Rows are points. To make a cloud, some directions were put in groups of two or more. Within a group, all points are equally far from the middle, so they leave a hole (a ring in 2 directions, a hollow ball in 3). The other directions are filled evenly. Then the cloud was stretched, turned, moved and blurred a little. How many holes are there, and how many directions does each take, smallest first?

Cloud (19 x 3):
[[-28  16  19]
 [ 24   1  29]
 [ 59  -9 -20]
 [-42 -17  -2]
 [-26 -24 -23]
 [ 10 -45 -15]
 [-16 -52  12]
 [ 26  24  -3]
 [  8 -27 -60]
 [-25   6 -19]
 [ -2 -51  16]
 [  9  28 -26]
 [ 37 -33  -7]
 [  6 -43 -25]
 [-36   9  10]
 [-24 -26 -24]
 [-27 -28 -20]
 [ 14  14  27]
 [  9  30 -20]]
Holes: 1 (2)

Cloud, 31 rows:
[[ 21 -32  27   2]
 [ 17 -17 -16  34]
 [-54   6  -7  12]
 [-22 -22 -55  12]
 [-15  30 -40 -23]
 [-27   6  27 -28]
 [  2 -39 -28   9]
 [-35  26  15  23]
 [-13 -38 -35 -37]
 [ -7 -32 -50 -36]
 [ -9  19  -8 -37]
 [ 11 -60  21 -15]
 [-19 -27 -46 -18]
 [ 11 -28 -47  18]
 [-25 -13 -26 -46]
 [ 53 -10 -27 -31]
 [ 17 -37   8   9]
 [ 38 -27 -23 -11]
 [ 23 -19  18   8]
 [ 18 -16  -6  34]
 [  8 -53  -1 -11]
 [-38 -29 -24  19]
 [-45  16   7   7]
 [ -4  24  11  10]
 [-45  18  19  16]
 [ 17 -48  35  -2]
 [ 18  -4  38 -26]
 [-26  11  25 -19]
 [-52  -3  16  -2]
 [ 18   0  10  27]
 [ 11 -33  19  25]]
Holes: 1 (2)

Cloud, 50 rows:
[[-42   3  36 -45 -17  -1]
 [ 12  18 -17   9  49  -2]
 [-60 -10  17 -48  22   1]
 [ -1 -15  37  14 -21   3]
 [-59 -14  26  22   9 -15]
 [-45 -57  22 -27   2 -27]
 [-27 -25   4   5  -4 -43]
 [ 11 -30  19 -13  24   9]
 [  3  -5  22  28  10 -11]
 [-13  18  10 -32 -15 -26]
 [ 13   3  -4 -28  23   1]
 [-40 -12  44 -39 -10  -3]
 [-23 -46  24 -32  19   7]
 [ -6  -4 -24   0  30   7]
 [ 11  16   8  17  -1  20]
 [  2  -4   0 -37   7  -1]
 [ 17  -7  14 -44 -14 -27]
 [-27 -29 -21  42  21   2]
 [-22 -27 -15  16  21  11]
 [-18 -19  22  44  42 -15]
 [-23 -30  -2  18  -6 -12]
 [-24  -9  -2   5  16  -3]
 [-24 -45   8 -16 -23 -16]
 [-33 -14  34  18   6   5]
 [ 20 -14 -26  36   9   0]
 [-23   1  16 -28  20  19]
 [  4 -16  18  54  10 -12]
 [-17 -26 -32  21  -2 -15]
 [ 17  -8 -14  17 -33   3]
 [-11  -8   9  17 -13 -30]
 [-21 -51  10  -8   6  -4]
 [  2  17  13  -8  -5 -23]
 [-26 -30   6  -5 -48 -18]
 [ -1  -5 -34  -7 -12   7]
 [-37 -25  19  26  51 -28]
 [ -9  15 -28 -35 -35  11]
 [-17  36   7  14  -1  -1]
 [-31 -17  -5 -11 -51 -38]
 [ 33 -36   0  -5 -18   2]
 [-18  -9  -8  30  41  17]
 [  3  -9 -19 -14   1 -25]
 [-34  -6  -2 -24  19 -34]
 [-50 -35  19 -19   9  -1]
 [-16  22 -56  -7  18  -2]
 [  0  14   5  20  23 -35]
 [-18 -33 -15  10  31 -33]
 [-33  14  15 -18  21 -13]
 [  1 -34 -16   3  24   7]
 [ 18 -12  -5  26  27  10]
 [  3  13  14   0  39  28]]
Holes: 0
